Each row is a point. The points of each table are mixes of a few directions, plus a little noise. Count the directions of each table, and those that both share. Where both have some left over, give the other angles between the two spaces (their principal angles), to ten degrees, smallest first.

First (7 x 2):
[[ 32  16]
 [-11  -5]
 [ 11   5]
 [ 49  23]
 [ -7  -3]
 [-71 -35]
 [ -3  -1]]
Second:
[[-13   6]
 [ 39 -17]
 [-63  28]
 [ 25 -11]
 [-25  11]
 [ 45 -20]
 [ -8   3]]
Directions: first 1, second 1, shared 0; angles 50

First, 6 rows:
[[ 36 -25  47 -78]
 [ -1   1  -2   3]
 [ -6   4  -7  13]
 [ -3   2  -2   5]
 [  5  -4   7 -12]
 [-31  22 -40  68]]
Second (6 x 4):
[[  5  25  10   7]
 [  4  18   7   5]
 [ -8 -33 -13  -9]
 [ 20  86  34  23]
 [-14 -64 -25 -17]
 [ -8 -33 -13  -8]]
Directions: first 1, second 1, shared 0; angles 80

First, 7 rows:
[[ -8   1  -3   3  32  25]
 [-20   6  -7   7  76  55]
 [ 15  -4   5  -5 -54 -40]
 [  2  -1   0   0  -9  -5]
 [ 11  -3   6  -4 -46 -35]
 [-16   3  -4   5  64  47]
 [ 17  -5   6  -6 -62 -48]]
Second, 6 rows:
[[ 68   6  21 -31  18   6]
 [  6  18  -7 -26  14  20]
 [ 45 -11  38 -43   3  10]
 [-39   4 -36  60 -17 -29]
 [-42 -17   2  24  16  14]
 [-38   2 -18  15 -35 -20]]
Directions: first 1, second 4, shared 1

First (10 x 9):
[[  2  -2  -5   3   1  -3  -2   9   7]
 [ 26  16   3  19   0 -21 -51  27 -18]
 [-11 -10  -5  -6   0   8  22  -6  14]
 [  9  42  55 -18  -9  13 -31 -71 -87]
 [-44 -56 -48 -11   7  18  95  20  95]
 [  8   5   1   6   0  -7 -16   9  -5]
 [ -9  12  25 -18  -4  17  10 -48 -33]
 [-13 -19 -17  -2   3   4  30  10  33]
 [  6 -12 -22  15   4 -14  -6  40  30]
 [ 25  24  15  12  -2 -16 -51   8 -35]]
Second:
[[-17 -15 -21   1   1   3  27   8  29]
 [-26 -12 -73  32 -11 -26  12  54  52]
 [-18 -17 -16  -4   0   6  31   4  29]
 [-16 -19  -2 -14   4  16  41 -11  24]
 [ -4   1 -16   9  -3  -9  -2  14   8]
 [ -2 -12  32 -28   8  29  32 -34  -2]
 [  3  -9  43 -34  10  31  29 -42 -12]
 [ 42  33  73 -18   8  11 -53 -41 -76]
 [ 13  21 -15  27  -9 -27 -48  27 -18]
 [ 24  31  -4  28  -8 -30 -67  25 -36]]
Directions: first 2, second 2, shared 1; angles 30

First, 9 rows:
[[ -6  15 -11  14   6   8 -14  15  -7  -6  19   5]
 [ -9  10 -23  39   2 -27  13 -23   6  -9  -8  20]
 [ -6  23 -25  42   0   4 -12   2  -9 -16  20  14]
 [-15  26 -18  19  15  14 -25  31 -11  -7  34   8]
 [  8  13  -2   7  -7  39 -28  25 -19 -11  32  -7]
 [-16 -14  19 -47  23 -18   9  15  15  24 -13  -7]
 [ 13 -22   9  -4 -15 -23  30 -40  13   4 -37  -1]
 [ 12 -30  23 -30 -10 -20  29 -30  16  13 -40  -9]
 [ 18 -20  28 -39 -13  23  -1   5  -3   8  -7 -22]]
Second:
[[ -1  -1   0   0   1  -1   0   0  -2   0   1  -3]
 [  5   2  -3  -2  -5   4   3  -1  12   1  -7  18]
 [  3   2  -2  -1  -4   2   2  -1   8   0  -5  13]
 [-13  -5   7   5  13  -9  -8   3 -29  -2  17 -45]
 [ -8  -3   4   2   7  -5  -5   2 -16  -1  10 -25]
 [-13  -5   7   5  13  -9  -8   3 -29  -2  17 -44]
 [  8   3  -5  -3  -8   6   5  -2  19   1 -11  29]
 [-18  -7  10   7  19 -14 -12   5 -42  -2  25 -65]
 [ 35  14 -19 -13 -35  26  22  -9  79   5 -47 121]
 [  0   0   0   0   0   0   0   0   0   0   0   0]]
Directions: first 3, second 1, shared 0; angles 70

First, 11 rows:
[[ 20  37  67   7 -69  27  18 -36  -1 -29  40  46  29  -8 -58 -45 -31  39]
 [-12 -11   4  36  10 -11   5  34  30  52  -5 -28  13 -28  28   6  18 -29]
 [  7  11   3 -16   1   4  -7   7 -34 -19  25 -19 -10  44 -15  25   8 -19]
 [-23  20  14  29  38  10  35  -4  24  16  33  26  29  -2  76  18   2 -21]
 [-11 -32 -61 -24  34 -14  -7 -35  26 -13 -75  43 -19 -45  28 -28 -20  52]
 [-20  39  55  54  16  20  48  10  27  32  72  16  50   3  69  22   8 -43]
 [  7   0   0 -11  -7   0 -10   6 -20  -9   6 -16 -10  21 -20   8   5  -7]
 [ -6 -18 -50 -30  33  -8  -9 -25   0 -23 -43  24 -22  -6  19  -4 -10  29]
 [ -1 -23 -41 -21  18 -14 -19   1  -7  -5 -38 -11 -25   0  -2   4   3   7]
 [ 14  -1  -3 -21 -14  -3 -22  16 -37 -13   9 -37 -21  39 -41  18  12 -17]
 [ 24 -19  10  -3 -59 -11 -32  24  -9  12 -24 -42 -15 -16 -85 -26   5   8]]
Second:
[[ 12  -2  10  -5 -34   3  -7 -12   1 -10 -13   9  -1 -17 -40 -28 -11  26]
 [ -5  -3  -8   0  17  -2   2   7  -3   4   2  -9  -3  10  16  16   8 -13]
 [ 20   0  22  -7 -56   5  -8 -19   5 -12 -17  20   2 -30 -65 -47 -22  44]
 [ -2 -15 -32 -18  25 -14 -20  23 -22   1 -10 -39 -27  29   4  31  19 -24]
 [-24  -9 -44  -4  83 -14  -1  39 -19  17  14 -48 -19  54  80  78  38 -71]
 [ 13   1  14  -4 -39   5  -5 -15   6 -10 -12  14   4 -21 -44 -34 -16  31]
 [-14   9   3  14  28   3  17   4   9  10  19   6  12   7  45  18   7 -20]
 [ 17  -1  18  -6 -51   3  -9 -19   3 -11 -16  17   3 -26 -58 -43 -20  39]
 [ -3   5   5   6   2   2   5  -3   5   2   5   8   7  -4   8  -1  -2   2]
 [ -8 -21 -51 -22  54 -19 -24  38 -32   5 -10 -59 -35  50  27  59  34 -49]
 [ -7  37  67  44 -31  28  51 -42  52   5  37  79  58 -52  24 -48 -33  36]]
Directions: first 4, second 2, shared 2

First, 10 rows:
[[   5   10  -25   -6   -2    3   16   38   33  -24   -4    0   -3  -11
     3  -12  -10  -53   27   21  -31  -10    1  -22]
 [   2   25  -16   13    9    9  -18    3  -12  -33   20   -7  -16  -14
    12   42    4   -3   42   16  -49   -3   15   -5]
 [  12   13   45   -3    2   -1    4  -19    0   41    3  -13  -25   21
   -21  -15  -27   23  -45  -10   17   15   51   27]
 [  24   11  -24   11   -8    0   -1   25   17  -52    6   10    0  -37
    10   23   32  -63   47   17  -47    2    7  -15]
 [ -31   10  -64  -36   31   28   11    4   -8   32    2   34   -2  -13
    26  -25  -34  -24   57   10   14  -39  -29   -4]
 [ -25    8   12   -3    9   10   -5  -17  -11   34   -3  -20  -15   38
    -8  -13  -48   46  -29    4    9  -10    0    3]
 [ -18  -62   35   15  -30  -40    2    8    0  -17  -20  -23   55   27
    -9   -3   44   73  -64  -31   51   21  -62  -15]
 [   2  -60   58   36  -43  -12  -30  -76  -25   24  -43   -6   34   40
   -28  -16   26   47 -112  -21   59   17  -55    6]
 [  23   23    8   -2   -1   -6   16   35   32  -19    9  -11  -20  -11
    -8   -1   -5  -38   11   10  -34   11   47   -2]
 [   5   19  -30  -27   31   10    4   -2  -24   15   30   37   -9  -44
    24   19   18   -8   66  -15   12   -4   27   28]]
Second (9 x 24):
[[ -4  36 -19  -2   8   7  -4 -11 -20 -44  47  -4  21 -27  13  15  63 -48
   41 -22 -13 -13  13  37]
 [-32 -24   7  17  -9   0 -14 -10 -31   0  -1 -32  11  38   9  12 -20  69
  -20 -10   3   1 -29 -28]
 [ -9  22 -15 -13  37  23 -47 -10  -4  15  -9  19 -48  18 -38  21 -63 -26
   -3   2 -16 -14  -1  28]
 [ 45 -66  25 -10 -38 -21  50  46  42  45 -48  18  -8  -5   1 -56 -33 -25
  -32  -6  29  41  29 -58]
 [ 10  37  -7 -11  28   9 -15  -8  26  12 -10  29 -28 -13 -24  10 -16 -21
    6  34 -11 -17   1  36]
 [-37   5   0  16   7   6 -27 -22 -30  -8   8 -26   6  30   4  26 -11  67
   -8   5  -7 -14 -34  -2]
 [ 52 -11  18 -14 -16 -20  51  30  64  32 -36  38  -5 -38  -2 -43   9 -35
   -9  35  17  19  27 -10]
 [-16 -53  13  13 -30  -8   9  10 -28   3  -5 -33  19  32  19 -11 -13  41
  -22 -33  14  21  -9 -52]
 [-11  55 -20   4  13   5  -4 -22 -19 -53  55  -8  32 -34  18  25  85 -24
   47  -5 -17 -24   1  49]]
Directions: first 6, second 4, shared 1; angles 40, 40, 90
